Each row of a before or after table is a point. One or more steps were done to the points. Then noise was added and the rows were shuffled. The steps act on columns, c1 being the first. What was done? A step turns or swaps two columns, mirrors them in a line or flattens them onto one, adds a multiple of one to another, or multiplies or shifts one. Angles are multiples of 10 degrees, from the lower column toward the higher: turns from -170 to 170, lines from 10 to 170 but not 90. Use the fewest steps. Two steps may share a column if one is a turn and the other turns, adds or multiplies; they go together, in the order done. Otherwise the lowest column goes first.
(in the rows, 128 means zero)

Before (8 x 2):
[[107 129]
 [ 91 119]
 [ 99 129]
 [111  70]
 [122 125]
 [133 132]
 [221 128]
 [140 138]]
After, 8 rows:
[[ 70 112]
 [132 133]
 [127 220]
 [137 139]
 [129  98]
 [128 106]
 [125 122]
 [120  91]]
Steps: swap c1 and c2

Before:
[[157  98 181  90  95  99]
 [153 110 122  73 133 102]
 [136 126 121  99 110 108]
 [103 134 120  68 102 107]
 [149 106 171  65 105 133]
 [123 111 128 144 126 168]
 [114 118 138  90 151 107]
 [ 82 132 145 168 137 172]
 [135  85 158  76 139 101]
 [160 121 215  94 161 121]]
After:
[[138  84 159  74 139  94]
 [ 83 133 145 170 138 188]
 [160 100 177  89  94  88]
 [105 134 120  67 100 101]
 [122 108 129 146 127 183]
 [147 105 172  63 107 137]
 [115 118 136  90 150 103]
 [156 109 121  75 130  94]
 [132 123 119 104 112 100]
 [159 119 214  93 163 121]]
Steps: multiply c6 by 1.3

Before:
[[ 98 132 144 116 118 146 155 107 134]
 [165  95 102 117 154 130 131 119 145]
 [124 158 112 109 159 125 138 126 163]
 [160  94 121 143 114 130 107 144 116]
 [141 127 132  83 146 145 103 126 157]
 [157 118 116 155 143 167  83  80 123]
 [121 131 147 118 174 123 132 116 169]
 [140 153 151 104 144 157 144 118 182]
 [148 101 107 136 133 147 105 140 151]
 [ 94 117 132 110 122 145 148 129 167]
 [168  87 110 126  90 116  90 124 153]]
After, 11 rows:
[[165  94 101 118 153 125 121 104 128]
 [ 96 134 142 128 116 141 100  74 122]
 [159  95 121 135 114 133 153 169 127]
 [139 127 130  77 144 134 138 123 126]
 [125 159 113 114 158 113 112 123 133]
 [167  87 110 113  89 110 162 118 133]
 [139 152 150 110 143 136 104 104 124]
 [157 117 116 137 143 164 181   9 114]
 [120 132 147 121 174 112 120  97 134]
 [147 102 107 129 132 137 152 158 125]
 [ 96 117 132 119 123 131 104 131 128]]
Steps: mirror c4 and c7 in the line at 10 degrees; flatten c6 and c9 onto the line at 160 degrees; multiply c8 by 2.5

Before (8 x 12):
[[ 76 208 120 151 144 108 167  69 153 175 132 135]
 [144  98  98  96  87 143 104 143  66 100  46 132]
 [151 138 147 105  93 130 132 154  97 122 104 114]
 [152 114 167 144 161 129  94  64 127 127 148 140]
 [160 107 135 175 174 143 139 104 129 157 135 143]
 [136 125 125  94  85 164 141 125 111 132 116 156]
 [122  81 132 161 143 121  56 112 119 122 164 135]
 [126 101 123 104  51 127 150 132 106  81  77 122]]
After (8 x 12):
[[ 79 211 122 151 142 171 169  44 153 104 132 138]
 [159 108 136 178 175 135 140  96 129  97 135 147]
 [150 113 165 143 164 124  97  88 127 125 152 152]
 [135 130 127  92  87 101 146 115 108 105 119 147]
 [129 104 124 100  50  96 150 116 107 166  79  86]
 [144  96  95  96  83  98 105 157  65 139  49  74]
 [121  80 129 162 147 130  57 164 120 138 162 161]
 [148 135 149 109  94 122 133 150  97 129 102  96]]
Steps: turn c6 and c10 by -140 degrees; add -0.7 times c7 to c8; add 0.7 times c11 to c12

Before (10 x 18):
[[132 138 179 109 151 146 128 131 105 153 141 126 126 101 108  55 108 118]
 [124 132 126 132 237 126 112 161 203  91 116 123  88 133 140 138 100 144]
 [126 117 120 123  95 120 105 109 115 147 149 140  99  96 122 107 120 134]
 [140 137 115 132 109 118 107 119 105 143 149  99  98 141 149 119 121 100]
 [121 122 153 133 112 131  98 131 117 117  96 132 127 119 108 141 140 128]
 [155 122 114  87  93 156 249 173 108 129 127 129  83 130 132 111 172 146]
 [150 137 126 139 141 112 116 111 124 123 160 124 125 143 132 112 115 150]
 [106 117 121 137  97 152 121 128 113 132 151 141  91 141 153 128 144 151]
 [145 143 161 142 124 114 103 119 153 155 160 121  97 133 155 138 114 120]
 [156 144 104 141 122 134  99 155 115 162 136  99 100 129 138 134 114 150]]
After, 10 rows:
[[105 115 119 140  99 138 119 130 149 133 150 142  94 143 154 106 121 156]
 [125 116 119 121  95 106 106 107 137 147 147 139 100  93 122 129 137 134]
 [142 137 114 132 107 115 110 122 144 143 149 102  97 138 150 131 141 101]
 [150 142 161 141 122 131 105 123 100 157 159 122  99 130 157 150 128 120]
 [123 133 128 134 237 136 109 165  50  88 115 121  89 135 141 136 116 145]
 [131 138 177 109 151  77 125 133 139 152 139 121 124 101 108  76 155 117]
 [153 138 125 140 139 105 118 110 123 125 163 119 123 145 130 134 145 150]
 [153 146 104 142 119 137 101 161 137 160 136 100 100 130 140 126 145 148]
 [118 121 150 133 113 138  93 131 144 118  97 131 127 123 109 134 122 125]
 [158 121 112  89  91 129 251 175 167 128 130 132  87 126 133  98 100 149]]
Steps: turn c6 and c16 by -60 degrees; turn c9 and c17 by -150 degrees
